Each point is reached from the start by the listed moves, each made once or not at all, plus a little noise. Is the number of moves made odd or even? Then give how often each move was made.
In the rows, 128 means zero.

Moves:
(1): [136 161 135]
(2): [ 93 128 164]
(3): [158 115 159]
Start: [126 121 148]
Points:
[115 108 218] -> even (0, 1, 1)
[ 97 157 191] -> even (1, 1, 0)
[132 156 161] -> odd (1, 0, 0)
[ 94 121 188] -> odd (0, 1, 0)

Moves:
(1): [151  99 185 135 151 107 108 144 150 131 151]
(2): [151 170  90 145 108 110 100 158 116 155 129]
(3): [109 152 156 137 126 147 121 145 105 139 129]
(4): [163 122 144 165 142 113 181 117 117 121 115]
(5): [148 143 142 103 149 124 140 122 162 148 113]
(6): [162 108 121 124 134 156 126 113 114 150 131]
(7): [144 127 128 107  84 140 148 137 134 115 136]
(8): [129 123 113 131 138 148 108 164 129 121 102]
(9): [144 140 136 147 141 148 129 121 154 131 136]
Start: [104 152 116 165 139 139 114 115 142 103 152]
Points:
[208 180 174 180 146 197 187 104 162 139 146] -> even (0, 0, 1, 1, 1, 1, 1, 0, 1)
[152 208  89 156 145 118  98 139 166 151 138] -> even (0, 1, 0, 0, 1, 0, 0, 0, 0)
[216 111 180 185 215 144 139 136 176 133 121] -> odd (1, 0, 0, 1, 1, 1, 0, 1, 0)
[203 164 144 249 180 124  98 177 172 122 147] -> odd (1, 1, 0, 1, 0, 0, 0, 1, 1)

Moves:
(1): [152 112 132 118 145 127 141 128 122 145 124 127 131 140 119 126 131 122
 114 147 131 120]
(2): [143 160 153 138 106 149 134 140 131  99 151 125 127 137 136 129 136 135
 125 155 137 123]
(3): [108 130 155 126 134 110 112 155 124 136 118 135 130 135 132 103 144 129
 127 139 131 124]
(4): [128 118 135 169 119 132 115 137 116 133 146 114 130 152 132 117 122 129
 127 132 135 137]
(5): [130 128 135 146 161 134 110 124 125 145 146 140 140 133 113 124 113 157
 118 136 130 132]
(6): [102 118 109 108 103 154 111 117 121 127 106 127 136 128 125 115 119 119
 125 134 137 119]
(7): [ 98 115 135 133 133 127 152 120 105 136 126 124 121 141 145 137 130 150
 120 132 133 132]
(8): [148 124 105 117 131 140 128 169 116 122 113 131 133 128  99 135 122 144
 126 141 120 120]
(9): [116 116 134 142 119 156 154 129 168 122 141 112 149 137 127 151 124 128
 126 128 116 123]
(10): [124 142 114 135 116 126 131 129 132 157 135 130 127 124 152 138 137 120
 128 127 132 130]
(11): [113  93 133 108 104 136 118 150 114 116 165 112 126 125 151 117 138 147
 145 143 135 119]
(12): [134 106 141 133 113 147 126 131 120 113 125 159 134 130 117 126 150 125
 138 128 125 128]
(13): [136 134 117 133 110 113 132 117 120 133 124 119 163 105 130 133 134 134
 133 132 112 111]
(14): [120 131 118 130 111 115 132 114 129 137 143 137 124 143 113 125 120 124
 122 147 129 124]
(15): [142 120 118 131 135 119 111 119 130 115 120 126 139 141 154 147 147 137
 151 129 116 128]
(16): [137 123 130 131 122 128 130 130 121 125 137 118 140 137 113 165 133 114
 135 132 143 104]
(17): [122 128 125 136 134 137 118 121 110 124 131 127 129 143 127 123 156 141
 129 105 103 128]
(18): [142 117 127 131 117 138 111 130 145 130 119 109 126 120 125 152 130 151
 101 143 117 139]
(19): [137 131 143 125 134 129 121 118 127 145 126 122 119 124 142 134 110 137
 157 125 115 122]
(20): [110 131 122 144 133 130 137 123 126 132 127 120 115 127 120 121 148 121
 131 149 142 123]
Start: [108 138 118 137 115 164 140 133 132 128 137 127 138 135 144 122  97 106
 112 120 143 127]
Points:
[ 17 126  92 176 111 211 143 158  99 181 129 113 202 160 134 125 145 172
  94 160 117  85] -> even (0, 0, 1, 0, 1, 1, 1, 1, 1, 1, 0, 0, 1, 0, 0, 0, 1, 0, 0, 1)
[132 124 142 163  91 249 120 104 150 144 155  84 204 151 139 162  93 177
  90 170  87  89] -> odd (1, 1, 0, 0, 1, 1, 0, 0, 1, 0, 0, 0, 1, 0, 0, 0, 1, 1, 1, 0)
[ 82 120 137 215  13 180 117 164 162 127 218  56 186 175 210 150 163 152
 125 231 137 104] -> odd (0, 1, 1, 1, 0, 0, 0, 0, 1, 1, 1, 0, 1, 1, 1, 0, 0, 1, 0, 1)
[106  90 164 175  16 232  47 173  89 110 179  96 160 191 214 154 183 157
 168 180 131  91] -> even (0, 1, 1, 1, 0, 1, 0, 0, 0, 1, 1, 1, 0, 0, 1, 1, 1, 1, 1, 0)

Moves:
(1): [148 137 123 127 121 127 122 144 142 138 146 135 134 119 145 141 125 133
 126 117 121 128 136 132]
(2): [116 148 115 123 140 134 118 137 114 131 125 122 126 119 125 127 124 139
 129 137 117 110 125 125]
(3): [113 127 135 137 133 116 121 136 122 125 124 137 128 123 114 128 118 137
 136 140 108 137 115 132]
(4): [134 127 125 152 129 124 119 125 120 141 137 117 130 128 132 133 127 115
 132 136 128 115 127 125]
(5): [116 115 140 111 155 135 125 122 125  98 127 126 140 107 137 105 140 116
 131 132 111 117 119 129]
(6): [135 130 129 135 129 155 127 113 127 137 130 115 133 131 133 125 147 125
 124 120 101 123 125 123]
(7): [127 132 112 136 131 147 163 126 146 125 119 153 123 128 148 134 122 131
 130 145 132 126 117 132]
(8): [133 124 129 121 120 130 119 141 127 127 126 127 124 124 121 139 132 118
 129 133 133 133 134 120]
(9): [112 111 127 126 126 150 123 137 140 141 136 133 141 125 136 126 109 142
 128 115 129 130 119 139]
(10): [123 121 136 124 158 125 142 134 121 141 115 142 127 118 122 141 130 140
 126 119 138 137 136 137]
(11): [108 112 135 111 112 117 147 131 112 132 134 122 130 137 119 131 129 126
 129 128  99 115 142 127]
(12): [135 119 110 124 147 127 110 122 121 142 124 149 138 149 117 126 140 143
 119 147 136 123 111 134]
(13): [124 128 128 135 132 134 126 132 129 110 130 132 147 136 113 141 118 127
 137 104 121 120 136 140]
(14): [134 132 147 131 138 121 118 135 136 121 128 125 100 145 115 128 126 128
 128 139 134 117 130 132]
(15): [117 136 145 135 131 138 117 122 116 123 127 140 134 133 152 128 136 128
 110 141 135 134 115 141]
(16): [122 122 134 129 124 129 132 116 136 129 123 138 121 120 116 135 127 125
 118 112 135 111 123 122]
(17): [116 137 126 141 130 137 110 132 148 127 128 119 148 138 153 135 145 112
 131 126 124 135 123 113]
(18): [126 119 120 132 132 122 130 129 127 118 126 127 114 125 133 137 127 138
 132 121 133 125 128 136]
(19): [132 128 124 112 142 122 124 133 117 126 130 123 128 134 131 135 127 112
 137 110 127 138 111 120]
(20): [132 128 126 123 137 122 129 114 125 129 124 121 133 136 131 142 114 131
 124 143 124 136 124 123]
(21): [125 125 135 129 123 132 129 124 121 120 145 127 126 119 116 131 130 141
 142 126 136 124 137 116]
(22): [119 126 116 126 142 125 131 125 132 127 147 122 132 131 118 140 126 124
 107 134 117 142 122 126]
(23): [121 129 127 130 130 132 110 112 137 130 131 150 119 128 130 128 126 117
 139 129 137 137 134 142]
(24): [124 136 129 123 116 120 129 126 132 140 131 121 127 129 118 138 140 135
 128 136 139 124 121 143]
Start: [ 95 129 141 114 148 129 132 106 123 130 102 135 129 122 125 148 118 140
 129 126 133 141 122 124]
Points:
[ 91 157 138 113 196 138  83 119 109 135 148 161 124 142 117 175 131 180
  92 169 134 121 102 134] -> odd (1, 1, 0, 0, 0, 0, 0, 0, 0, 0, 0, 1, 0, 1, 1, 0, 0, 0, 0, 0, 1, 1, 0, 0)
[ 30 148 179 156 193 145  81 134 112 161 118 138 140 119 127 183 124 180
 139 158 141 125  90 149] -> even (0, 1, 1, 1, 0, 0, 0, 0, 1, 1, 0, 0, 0, 1, 1, 0, 1, 0, 0, 0, 1, 0, 0, 1)
[ 32 145 114  82 186 151 134 104 155 105 140 162 168 114 141 203 131 100
 132  99  77 109  94 138] -> even (1, 1, 0, 0, 1, 0, 1, 0, 0, 0, 1, 0, 1, 0, 0, 1, 1, 0, 1, 0, 0, 1, 1, 1)
[ 53 146 135 137 162 154 116  76 128 155 165 146 165 146 172 224 138 114
 130 164  69 165  79 127] -> even (1, 0, 1, 1, 0, 1, 1, 0, 0, 0, 1, 0, 0, 0, 1, 0, 1, 0, 1, 1, 1, 1, 1, 1)
[ 46 114 130 105 243 133 112 120  93 134  89 185 162 116 171 215 133 133
 118 165  87 115  62 124] -> even (1, 1, 1, 1, 1, 0, 1, 1, 0, 1, 1, 1, 0, 0, 1, 1, 1, 1, 1, 1, 0, 0, 0, 0)
[ 58  97 144 121 233 178  85  90 127 160 155 152 185 107 165 205 174 150
 100  95 123 128  54 141] -> odd (1, 0, 0, 1, 1, 1, 0, 0, 1, 1, 0, 1, 0, 0, 1, 1, 1, 1, 1, 0, 1, 1, 0, 1)
[ 65 107 143 104 196 103 124 107 144 139 138 153 143 161  77 249 129 177
 112 114 127 115 125 139] -> odd (1, 0, 0, 0, 0, 0, 0, 0, 0, 1, 1, 1, 1, 1, 0, 1, 1, 1, 0, 1, 1, 1, 0, 1)
[ 66 125 184 121 214 138  85  82 104  99 122 115 143 135  94 200 133  96
 107 139  84 125  57 137] -> odd (0, 0, 1, 1, 1, 1, 0, 1, 0, 0, 0, 0, 1, 1, 1, 1, 0, 0, 1, 1, 0, 1, 0, 1)

Moves:
(1): [141 128 134 134 158 121 104 129 125 145 132 137 138 116 125 142 123 154
 115 144 135 138 142 123 131 130]
(2): [130 136  89 133 122 158 123 133 121 127 147 131 121 108 136 119 135 125
 140 122 123 141 126 102 125 133]
(3): [132 139 142 145 129 124 127 132 130 131 130 127 127 124 142 123 124 124
 137 130 131 146 127 130 124 131]
(4): [115 116 120 136 139 109 127 135 133 122 125 125 124 116 122 134 138 116
 116 133 139 121 126 137 116 125]
(5): [128 116 131 114 128 116 139 129 143 131 127 130 128 136 128 118 128 134
 130 140 124 138 115 116 119 123]
(6): [116 129 128 142 119 117 121 123 116 102 135 150 140 125 138 133 142 126
 128 132 119 139 104 119 129 139]
(7): [118 141 172 129 125 144 135 145 137 102 142 134 123 133 104 122 135 136
 126 145 125 124 125 126 113 135]
(8): [142 129 147 132 126 136 110 135 122 118 119 127 124 129 117 104 126 110
 138 122 133 129 131 117 125 128]
(9): [140 125 138 122 131 132 123 129 120 152 148 138 124 133 111 112 126 123
 153 120 123 131 117 126 132 130]
(10): [131 150 125 143 122 142 128 153 119 128 109 117 131 125 119 142 125 124
 145 149 139 138 130 131 132 116]
(11): [140 134 121 117 142 119 148 131 116 120 145 117 128 132 147 125 150 151
 128 148 125 138 135 154 129 121]
(12): [131 143 127 142 139 101 127 117 126 139 117 125 107 123 135 129 136 124
 128 115  99 128 125 136 133 122]
(13): [150 108 121 144 125 111 136 156 165 120 130 154 132 157 118 132 154 135
 120 125 117 141 136 142 148 117]
(14): [140 120 114 116 137 133 135 143 131 147 122 135 130 149 148 121 123 127
 124 119 128 116 123 142 124 119]
(15): [115 127 128 123 113 119 133 131 124 111 123 121 110 123 135 134 141 139
 146 142 117 127 131 142 121 145]
(16): [114 136 113 123 134 129 127 141 121 106 137 126 121 122 129 140 120 136
 124 119 124 137 124 131 133 125]
(17): [126 129 133 123 125 123 134 145 118 136 145 133 134 116 143 133 136 126
 124 132 120 135 126 129 133 110]
(18): [124 109 142 151 143 127 130 113 123 129 111 137 122 131 128 115 124 141
 138 105 151 123 132 108 136 112]
(19): [122 126 125 133 138 121 132 149 149 118 133 116 127 151 127 126 133 114
 136 132 134 126 141 122 131 124]
(20): [123 125 120 121 144 148 123 119 130 131 144 132 118 137 141 126 134 129
 126 155 117 142 134 146 146 113]
(21): [145 143 126 125 120 139 118 128 126 127 153 138 125 148 126 114 118 126
 129 139 126 115 107 124 133 118]
(22): [154 106 129 139 136 114 148 129 114 147 143 150 111 141 123 126 132 142
 115 140 117 142 137 118 121 122]
(23): [128 137 126 125 124 116 136 121 128 124 120 143 145 119 120 111 114 122
 142 129 125 123 138 119 127 128]
(24): [110 136 124 126 130 127 135 126 117 136 127 123 121 144 123 118 139 139
 133 140 133 136 133 129 123 128]
Start: [147 117 127 148 132 141 130 139 136 135 116 124 144 128 140 136 113 131
 125 144 134 141 121 134 123 135]
Points:
[167 104 174 188 138 137 122 142  69 146 187 192  95 171 159  65 147 150
 185 192 115 197  92 116 139 100] -> odd (0, 0, 1, 0, 0, 1, 0, 1, 1, 0, 0, 0, 0, 0, 1, 0, 1, 1, 0, 1, 1, 1, 0, 1)
[217 126 209 249 190 104 115 202 131 167 136 194  89 182  68  85 149 163
 154 187 139 186 125 118 126  84] -> odd (1, 0, 1, 1, 0, 0, 1, 1, 1, 1, 0, 1, 1, 0, 0, 0, 0, 1, 0, 0, 1, 1, 0, 1)
[221  77 113 147 176 109 181 214 158 145 163 176 141 206 171  86 163 136
 125 194  99 182 170 172 156  63] -> odd (0, 0, 0, 0, 0, 0, 0, 1, 0, 0, 1, 0, 1, 1, 0, 0, 1, 0, 1, 1, 0, 1, 1, 0)

Moves:
(1): [133 129 133 115 137 135 126 108 143 134 136 119 140 142 121 132 121 124
 122 128 126 130 119 115 141]
(2): [137 136 127 137 122 104 136 104 129 133 130 139 138 135 123 138 115 151
 129 135 115 105 123 130 117]
(3): [117 120 111 134 111 128 117 120 117 143 137 141 124 137 131 139 128 157
 124 130 135 136 107 144 141]
(4): [129 117 104 135 111 121 150 136 106 133 129 124 112 123 131 112 136 111
 113 143 117 118 146 101 124]
(5): [137 109 131 123 104 123 126 127 146  93 129 137 144 107 127  97 125 148
 136 142 149 108 132 131 130]
(6): [118 113 133 161 106 138 115 150 130 135 109 119 115 132 129 131 152 124
 146 138 119 114 125 121 133]
(7): [131 112 108 123  95 115 127 137 122 118 123 130 116 109 115 138 125 106
 123 140 113 116 116 115 112]
(8): [133 135 133 144 130 135 126 124 119 133 145 133 119 140 122 118 123 138
 129 115 124 138 115 109 106]
(9): [131 128 130 130 121 115 117 132 124 125 129 121 113 104 148 152 103 124
 129 108 134 139 142 137 129]
(10): [145 118 123 123 135 146 103 133 147 101 100 133 141 120 137 134 134 118
 127 141 136 125 127 120 137]
(11): [131 124 115 120 124 123 132 123 118 137 112 119 120 136 146 149 141 147
 120 130 112 122 120 130 117]
(12): [126 139 134 128 130 136 133 119 116 124 119 130 118 133 134 133 134 126
 130 115 117 117 130 134 129]
(13): [116 140 118 108 132 126 116 133 109 104 134 141 141 137 129 122 111 150
 156 128 134 144 134 120 106]
(14): [128 119 129 137 122 130 110 129 143 107 129 126 123 132 123 143 120 135
 132 125 124 142 125 136 143]
(15): [110 132 153 127 116 132 150 147 113 124 117 136 139 135 126 116 134 116
 124 144 138 130 131 145 131]
(16): [131 145 114 129 144 137 134 129 115 125 116 123 147 141 115 119 143 121
 139 120 134 118 147 120 108]
(17): [134 117 125 129 125 133 130 122 128 122 138 140 159 132 112 113 116 134
 152 130 120 121 117 139 132]
(18): [132 144 164 163 132 153 156 144 140  99 122 140 136 115 106 122 128 145
 134 121 128 103 132 111 135]
(19): [126 121 113 127 126 105 130 103 136 120 126 122 146 131 129 123 143 137
 126 132 131 113 101 119 137]
(20): [142 140 122 131 132 140 112 137 126 124 140 114 133 128 122 149 118 112
 134 145 116 124 109 118 109]
(21): [139 143 138 136 129 135 121 121 150 121 136 128 128 105 151 129 124 128
 139 109 136 146 149 125 125]
(22): [143 128 122 125 121 122 131 133 128 140 147 135 120 128 126 118 116 121
 126 121 133 138 130 124 139]
(23): [153 145 111 122 135 121 108 104 124 138 115 121 119 100 146 114 117 145
 118 104 132 153 142 129 133]
(24): [122 125 137 125 120 125 122 139 121 139 141 128 126 133 136 132 127 131
 112 125 120 133 129 125 132]
Start: [123 117 119 128 106 123 144 116 133 114 128 122 137 138 139 126 134 104
 102 129 127 124 125 132 144]
Points:
[185  96  43 159  35  54 115  57 108  97 180 144 162 114 144  77  81 189
 104  96 125 124 115 110 151] -> odd (0, 1, 1, 1, 1, 0, 0, 1, 1, 0, 0, 0, 0, 1, 0, 1, 1, 0, 1, 0, 0, 1, 1, 1)
[206 169 133 180  76 130 173  86 113 110 163 130 148  99 156 122  61 133
 105 100  93 131 136  81 115] -> odd (1, 1, 0, 1, 0, 0, 0, 1, 1, 0, 1, 0, 0, 0, 1, 0, 1, 1, 0, 1, 1, 1, 1, 0)
[149 144  78 157  20 130  99 121  67 113 150 124  84  98 179 135  83  91
 125 104 106 177 130  79 108] -> even (1, 0, 1, 1, 0, 1, 1, 1, 1, 0, 0, 1, 1, 0, 1, 0, 0, 0, 0, 1, 1, 1, 1, 0)
[179  87  88 136  30 111  59  87 192  34 136 132 152  78 162 195  65 129
 118 150 126 115  89 122 145] -> even (1, 1, 1, 0, 1, 0, 1, 0, 1, 1, 0, 0, 0, 1, 0, 0, 0, 0, 0, 1, 1, 0, 0, 0)
[183 123  21 116  68 110  47  97  85  85 152 139 181 113 143 132  71 134
 134 103 124 163  80  88 102] -> odd (0, 0, 1, 0, 0, 0, 1, 1, 1, 1, 0, 0, 1, 0, 0, 1, 1, 0, 1, 1, 0, 1, 1, 1)
[176 164 147 160 113 155 188  62 148  62 109 153 219 171 128 101 141 146
 132 105 110  66 103  88 132] -> odd (1, 1, 0, 0, 0, 0, 0, 1, 0, 1, 1, 1, 0, 0, 1, 1, 1, 1, 1, 0, 1, 1, 0, 0)
[141 135 111 125  71 149 112 110  88  83 134 169 151 135 195 139  90 157
 152  95 135 175 115 150 122] -> odd (0, 0, 1, 0, 0, 0, 0, 1, 1, 1, 1, 1, 1, 0, 1, 0, 1, 0, 0, 0, 1, 1, 0, 0)
[200 112  40 164  28 104  79 128  88 100  72  95  86  99 180 195 116  80
  92 128  54  98 145  75 118] -> even (0, 1, 0, 1, 0, 1, 1, 0, 1, 1, 1, 1, 0, 1, 0, 1, 0, 0, 0, 1, 0, 1, 1, 1)
[125  62 106 140   7 140 126 121 114  56 126 153 130 140 137 115 131 103
  67 170 113 109  95  97 165] -> odd (1, 0, 1, 1, 1, 0, 1, 1, 0, 1, 0, 1, 0, 1, 1, 0, 0, 0, 0, 0, 0, 0, 0, 1)

Moves:
(1): [143 137 118 125 132 119 128 128 107 135 135 138 124 127 130  94 124 142
 119 119 111 139 136 133 136]
(2): [131 140 153 111 121 142 123 118 151 126 126 128 106 104 143 126 146 142
 115 121 139 130 118 121 127]
(3): [109 119 119 129 111 144 122 131  92 124 131 130 147 125  92 131 126 121
 116 122 113 132 130 147 121]
(4): [125 123 128 142 131 107 124 115 125 148 139 110 152 126 128 122 147 112
 141 111 117 149 134 157 134]
(5): [129 120 123 150 133 130 129 112 125 118 130 127 109 147 129 126 134 135
 119  97 115 144 131 143 122]
(6): [125 127 131 125 137 140 128 125 104 142 138 119 108 124 141 130 135 137
 131 147 129 146 137 144 145]
(7): [124 102 114 134 126 132 128 134 123 117 120 115 116 128 126 118 130 124
 119 124 109 128 120 132 150]
(8): [134 129 117 130 137 146 121 116 134 143 123 107 118 138 127 124 118 126
 150 129 127 115 135 113 125]
(9): [124 138 131 125 101 119 124 118 131 139 117 142 131 131 137 129 148 150
 140 144 129 138 126 136 151]
(10): [148 138 120 128 133 134 124 138 131 149 125 133 121 128 132 133 120 147
 140 123 125 151 131 123 140]
(11): [123 143 116 128 120 106 140 142 111 103 144 110 113 149 139 131 130 120
 150 139 107 131 119 114 108]
(12): [137 138 124 126 134 133 144 124 145 143 125 127 127 120 120 127 132 134
 112 128 124 109 133 126 124]
(13): [156 131 128 120 105 143 130 128 141 109 130 122 119 129 149 119 127 147
 112 128 146 128 128 129 119]
(14): [142 127 133 121 132 143 119 119 144 137 128 134 120 129 118 124 116 102
 127 120 129 133 138 142 129]
(15): [115 115 121 142 133 112 138 111 108 152 159 127 118 148 131 131 124 144
 126 106  95 141 136 125 141]
(16): [114 128 120 134 126 153 120 126 130 115 126 122 124 105 123 125 107 136
 130 149 137 118 127 126 113]
(17): [127 140 124 140 124 128 126 115 124 103 137 118 125 145 135 139 122 128
 106 119 137 133 112 104 129]
(18): [131 109 145 146 131 125 124 133 120 126 154 124 120 158 127 130 142 127
 157 158 144 165 108 146 122]
(19): [130 137 127 137 111 139 132 140 113 116 132 149 128 127 131 124 140 118
 153 134 128 118 132 112 130]
(20): [137 121 148 134 123 103 124 121 121 121 125 133 109 109 127 143 141 119
 138 127 119 125 130 125 115]
(21): [123 135 147 138 128 128 122 147 120 110 127 117 128 134 117 128 121 124
 140 118 131 132 138 141 130]
(22): [124 114 117 139 138 128 106 130 127 120 134 123 133 137 117 130 125 124
 116 121 106 138 144 137 132]
(23): [142 143 117 106 141 122 141 128 145 109 137 147 127 115 114 112 124 157
 160 110 136 114 125 118 130]
(24): [119 130 115 129 127 123 123 146 136 150 125 126 121 134 118 138 124 122
 131 125 141 102 124 139 145]
Start: [119 109 130 128 129 131 168 142 134 116 110 108 137  92 137 121 114 106
 137 124 142 127 105 119 154]
Points:
[148 102 130 184 126 121 146 146 122 114 159  92 106 102 115 129 132  69
 222 154  97 185 120 150 120] -> even (0, 0, 0, 1, 0, 0, 0, 0, 0, 1, 1, 1, 0, 1, 0, 1, 0, 1, 1, 1, 0, 1, 0, 0)
[143  96 111 194 155  87 174 127 103  79 204  64  76 191 127 108 117 119
 209  37  79 239  90 155 182] -> odd (0, 0, 0, 1, 1, 0, 1, 0, 0, 1, 1, 0, 0, 1, 1, 0, 1, 1, 0, 0, 1, 0, 1, 0)
[136  77 126 195  73 109 147 129  58  67 203  64  81 142 148 132 168 120
 163  90  63 232  80 125 156] -> odd (0, 1, 1, 1, 0, 0, 1, 0, 0, 1, 1, 0, 1, 0, 1, 0, 1, 1, 1, 1, 0, 1, 0, 0)
[133 105  55 169  97 154 167 135  68  86 205  70  91 157 104  62  94 115
 213  98 101 153  87 133 164] -> odd (1, 0, 1, 1, 0, 0, 1, 1, 0, 0, 1, 0, 1, 1, 1, 1, 1, 1, 1, 0, 0, 0, 1, 1)
[ 98  71 136 182 104 165 143 101 104 163 126  54  57  73 111 125 183 131
 168 137 120 163  95 207 180] -> odd (0, 1, 1, 1, 1, 1, 1, 1, 1, 0, 0, 1, 0, 0, 0, 1, 0, 1, 0, 1, 0, 0, 0, 1)
[123 115 128 195 130 116 161  98  96 161 190  30  22 187 154  90 158 133
 170  80  77 215 100 185 223] -> even (1, 1, 0, 1, 1, 1, 1, 1, 1, 0, 1, 1, 0, 1, 1, 0, 1, 1, 0, 0, 1, 0, 0, 1)
[125 131 113 178 125 127 143  54  87 113 176 106  59  85 158  83 157 189
 188  66  73 183 136 118 194] -> even (1, 1, 0, 1, 1, 1, 0, 1, 1, 0, 0, 0, 0, 0, 1, 1, 1, 0, 1, 1, 0, 1, 1, 0)
[170 106 120 196 152 150 156 107 144  71 178  72  49 138 121 127  90 192
 179  76 119 174 118 113 134] -> odd (0, 0, 0, 0, 1, 0, 0, 1, 0, 1, 0, 1, 1, 0, 1, 1, 1, 1, 0, 1, 1, 1, 1, 0)
[146 145 128 102  61 221 156 127 146 167 106 110  81  72 134 115 145 127
 145 141 167 101 127 146 188] -> even (0, 1, 1, 0, 0, 1, 0, 1, 1, 0, 0, 1, 1, 1, 0, 0, 0, 0, 1, 0, 0, 0, 0, 1)
[173 146 106 132  80  73 182 140 133 138 160 132  89 111 153 120 144 139
 249  81 103 150 118 130 189] -> odd (0, 0, 0, 1, 0, 0, 0, 0, 1, 1, 1, 0, 1, 1, 1, 0, 0, 0, 1, 1, 0, 0, 1, 1)
